Every row gives one point. The points of each table are mixes of a few directions, plus a little noise. How many directions does each table use, and how many do they share? Where both have some left over, give the other angles between the two spaces (their principal angles), to ten degrees, smallest first.

First (4 x 2):
[[ 13  -1]
 [ 51  -3]
 [-11   1]
 [-52   3]]
Second:
[[ 33  -1]
 [ -6   0]
 [ 31  -3]
 [-60   4]]
Directions: first 1, second 1, shared 1

First:
[[-37 -16  16 -24]
 [ 12   5  -6   7]
 [ 30  13 -12  19]
 [-21 -10   8 -13]
 [ 46  20 -19  28]
 [-54 -24  22 -34]
 [ 22  10 -10  13]]
Second, 7 rows:
[[  9  21   5  10]
 [-45   7  37 -15]
 [ 11   9   5  22]
 [ 17 -60 -45  -8]
 [-28  11  29  -3]
 [ 18  26  -9  -7]
 [ 18 -15 -22   2]]
Directions: first 1, second 3, shared 1

First (9 x 8):
[[  0   2   2   2   2   0   1   0]
 [  7  22  21  10   6   4   8 -10]
 [ -2  -9 -10  -5  -2  -1  -5   5]
 [ -6 -27 -26 -14  -7  -5 -11  11]
 [ -8 -28 -28 -14  -7  -6 -10  13]
 [-13 -50 -49 -25 -14  -9 -19  22]
 [  3  15  13   8   4   2   6  -6]
 [  4  18  18   9   4   3   7  -8]
 [ 14  60  59  30  17  10  24 -27]]
Second (9 x 8):
[[-20 -40 -18  -8 -32 -14  -1 -25]
 [ 20  13 -19  23  31   4  13  33]
 [-17 -25  -3 -12 -27  -9  -5 -24]
 [ 11  -1 -22  16  16  -1  11  20]
 [ 16  29   9   8  25   9   3  21]
 [ -3   2  10  -5  -5   1  -4  -6]
 [-14 -31 -17  -4 -22 -11   1 -16]
 [ 15  53  44  -5  25  18  -9  13]
 [ -8   1  17 -13 -12   1  -8 -15]]
Directions: first 1, second 2, shared 0; angles 40

First (9 x 11):
[[ -1 -26  29   4  -2 -22  -5  -7   7   9 -14]
 [  1  56 -56  -7   1  53  10  13 -14 -18  32]
 [  3  -6 -10  -3   8 -13   2   3  -4   0  -6]
 [ -1  45 -36  -3  -4  47   5   8  -7 -13  27]
 [  0 -18  16   2   1 -18  -3  -3   4   5 -11]
 [ -3 -17  32   6  -8  -8  -6  -8  10   8  -6]
 [  3   3 -19  -4   8  -4   4   6  -7  -4  -1]
 [  0 -16  12   1   1 -16  -2  -3   3   4  -9]
 [ -2 -24  32   5  -4 -18  -6  -8   9   9 -12]]
Second:
[[  2 -15 -22 -18  12  -8  16   3  17 -23   4]
 [  4   8   0  -2  -9  11  -9 -26   0 -25 -11]
 [  0  12  26  14 -11   3 -14   4 -11  28   3]
 [ 10   0  19  -2  -5  -3 -14  -3  -2   4  -3]
 [ 11  10  16  -3 -17   7  -7 -17  11 -13   2]
 [  1   8  19   9  -5   3 -18  -4 -16  16  -6]
 [-21 -24 -60 -12  30 -12  52  31  20 -10  17]
 [-24   9  -8  29   8   6   3  15 -32  37  -5]
 [  1   2 -15  -9  -6   2  25  -4  28 -24  16]
 [ 13  -9  27  -6   3  -8 -34   0 -16  11 -15]]
Directions: first 2, second 4, shared 0; angles 30, 50

First, 8 rows:
[[  9   2  -6   3  -8   3   7  13  17 -11 -19  -3]
 [ 10  -6  -8   7 -25  -6   3  22  -3 -32  -5  -3]
 [-14   6 -13   4   4  13 -10   9 -11   4  15  18]
 [-11  17  34   9  18  -5  -2 -10 -31  35  24   4]
 [-12   1  22  -9  26  -6  -7 -34 -17  36  22  -2]
 [ 11 -21  -7 -16  -4 -10   3 -20  20 -13 -13 -17]
 [  4  -8 -19  -8  -2   6   1   0  23 -11 -17  -2]
 [  2   9  -2  10  -9   5   4  21   1  -8  -7   4]]
Second (9 x 12):
[[-14  -2  15   6  -4  -4   0  -1 -20   5  18  11]
 [ -4  -7  32   6 -12 -19   8  -7 -23   2  16  -3]
 [  2  -5 -60 -17  13  22 -25  -3  16 -15   0   6]
 [ -3  -6  19   8 -18  -9  14   8   1  -8  -5   2]
 [ -7   5   3   6  -2   7   6  10   6   4  -6  10]
 [  5  12 -45 -15  32  23 -25  -8  10  12   0  -1]
 [  5  -7  16   3 -14 -12  11   1   1  -9  -5  -7]
 [  0 -13  17   1 -15 -17   4  -6 -15 -10  12  -5]
 [ 16  22   1   1  18   9   8   5  24  19 -30 -14]]
Directions: first 4, second 4, shared 3; angles 50

First (11 x 18):
[[-16  -1   7  14   2   9  -1  -1  -7  -2   3   3  -8  -1   0   6   5  11]
 [  4   0  -2  -4  -1  -3   1   0   2   1  -1  -1   3   0   0  -2  -1  -3]
 [ 28   1 -12 -24  -4 -16   2   2  14   4  -5  -6  15   2   0 -11  -9 -19]
 [-44  -2  19  40   7  26  -2  -3 -21  -7   9   8 -25  -3   0  17  15  31]
 [ 32   1 -14 -29  -5 -19   2   3  16   5  -6  -6  18   2   0 -13 -10 -22]
 [  3   0  -2  -3   0  -2   0   0   2   0   0   0   2  -1   0  -2  -1  -2]
 [-11  -1   5  10   2   7   0  -1  -5  -2   2   2  -6  -1   0   4   3   7]
 [-40  -2  17  36   6  23  -2  -3 -20  -6   8   7 -22  -2   0  16  13  28]
 [ 41   1 -17 -36  -6 -24   2   3  20   6  -8  -8  23   3   0 -16 -14 -28]
 [ 10   1  -5  -8  -2  -5   0   0   5   1  -2  -2   5   1   0  -4  -3  -7]
 [ -7   0   3   6   1   4   0   0  -3   0   1   1  -4  -1   0   2   2   5]]
Second (9 x 18):
[[  0   0   1  -1   1   0  -2   5  -1  -1   0  -4   2   1   0   3  -1   1]
 [  1   1  -5   7  -5  -1  10 -24   4   4  -2  20 -10  -5  -2 -14   5  -7]
 [  0   0   2  -3   2   1  -4   9  -2  -1   1  -8   4   2   1   6  -2   3]
 [  1   1  -6   8  -6  -1  12 -28   6   5  -3  24 -12  -6  -2 -17   6  -8]
 [ -2  -2   9 -12   9   1 -17  43  -8  -7   4 -35  17   9   3  26  -8  12]
 [ -2  -2  12 -17  13   2 -24  60 -12 -10   6 -49  24  13   5  36 -12  17]
 [  1   1  -4   5  -4  -1   7 -19   4   3  -2  15  -8  -4  -1 -11   4  -5]
 [  1   1  -6   8  -6  -1  12 -29   6   5  -3  24 -12  -6  -2 -18   6  -8]
 [  1   1  -3   5  -3   0   7 -16   3   3  -2  13  -6  -3  -1 -10   3  -5]]
Directions: first 1, second 1, shared 0; angles 90

First, 11 rows:
[[ -8  15  -8 -11  -7  24  -1  15  14  25  18  26  -5  19 -11 -22  19 -24
  -15 -15 -12  -1 -10   6]
 [ 18 -18 -16 -14   9 -28  17  -6 -11   5 -11   8   2 -10 -25   7  -4  24
    5  18   9  23   0  34]
 [-14   4  23  14   3  29   2  -1 -19  -2  14 -19   9   4  15  11   4  -6
    1 -15 -12 -17   7 -36]
 [ 35 -21 -19  -5  -9 -30  -5 -32  19 -31 -57  -7 -18 -35  24  24  27  -8
    2  36  -4  10 -10  31]
 [-10   9   3   1   1   6  -4  11   0   8  17   4   4  12  -7 -11 -11   3
   -1 -11   4  -2   4  -9]
 [-13   7  -6  -5  -3  -1   4  20  12  19  14  23  -5  14 -12 -22 -10 -14
   -9  -9  10   0 -15  14]
 [-11 -13  11   8  -2   6  27   3  -8   3 -10   2  -7 -11  19  14   9 -34
   -7   0   0 -14 -31   8]
 [ 26 -19  -9  -3   3 -28   1 -24  -4 -23 -33 -16  -2 -25   4  23   3  23
   11  27   2  13   8  16]
 [ -3   7   8   8   4   0 -15  -1  -4  -9   9 -16   8   4   1  -1 -15  20
    8  -5   4  -2  20 -21]
 [-15   6  16  15   2   1  -8   8  -3  -6  12 -13   5   6   7  -4 -25   6
    4 -10  11 -11   6 -23]
 [ -4  21  -1  -7   0  23 -19   8   3  12  28   6   9  23 -18 -18   4  12
   -2 -17 -10   3  22 -19]]
Second:
[[  3   7   0   0   2   5  -3   4  11  -2  -4   1   1   3   5  -7   2  -4
    1   6   4   3  -4  -3]
 [  2  -6  14  -3   3   7  16  -3 -15   1   0  -4  -4 -13   5  11  18 -15
    8  -2  21 -11  -1  -6]
 [ 19 -16   9   1  10 -27  25  -3   5 -17 -37  -7  -8 -30  19  13   3 -11
   18  32  47   3 -21  18]
 [ -4  13  17  -9   1  50   7  -2 -21  16  27   0   3   6  -4   4  48 -21
    3 -23  -4 -16  15 -31]
 [  3 -12   0   0   1 -15  10  -6  -9  -4  -8  -3  -4 -12  -1  11  -3   2
    3   5   9   0  -3  10]
 [-34  17  -4  20 -12 -10 -34  22  24   2  24   5   1  31   1 -31 -60  10
  -18 -23 -18  -7  -2 -11]
 [ -7 -18  -2  -2  -5 -11   8 -13 -30   4   9  -3  -4  -9 -13  18  -2   9
   -3 -13  -9  -6   9   6]
 [ 26   4 -34 -11   4  -6 -18  -7  26  -4 -21   9  11  10 -13  -8   4  30
   -8  27 -40  36   4  26]
 [ -9  10   0   4  -2   7 -11   7   8   3  10   2   2  13   0 -11  -9   0
   -6  -9  -9  -2   2  -8]]
Directions: first 5, second 4, shared 2; angles 40, 60
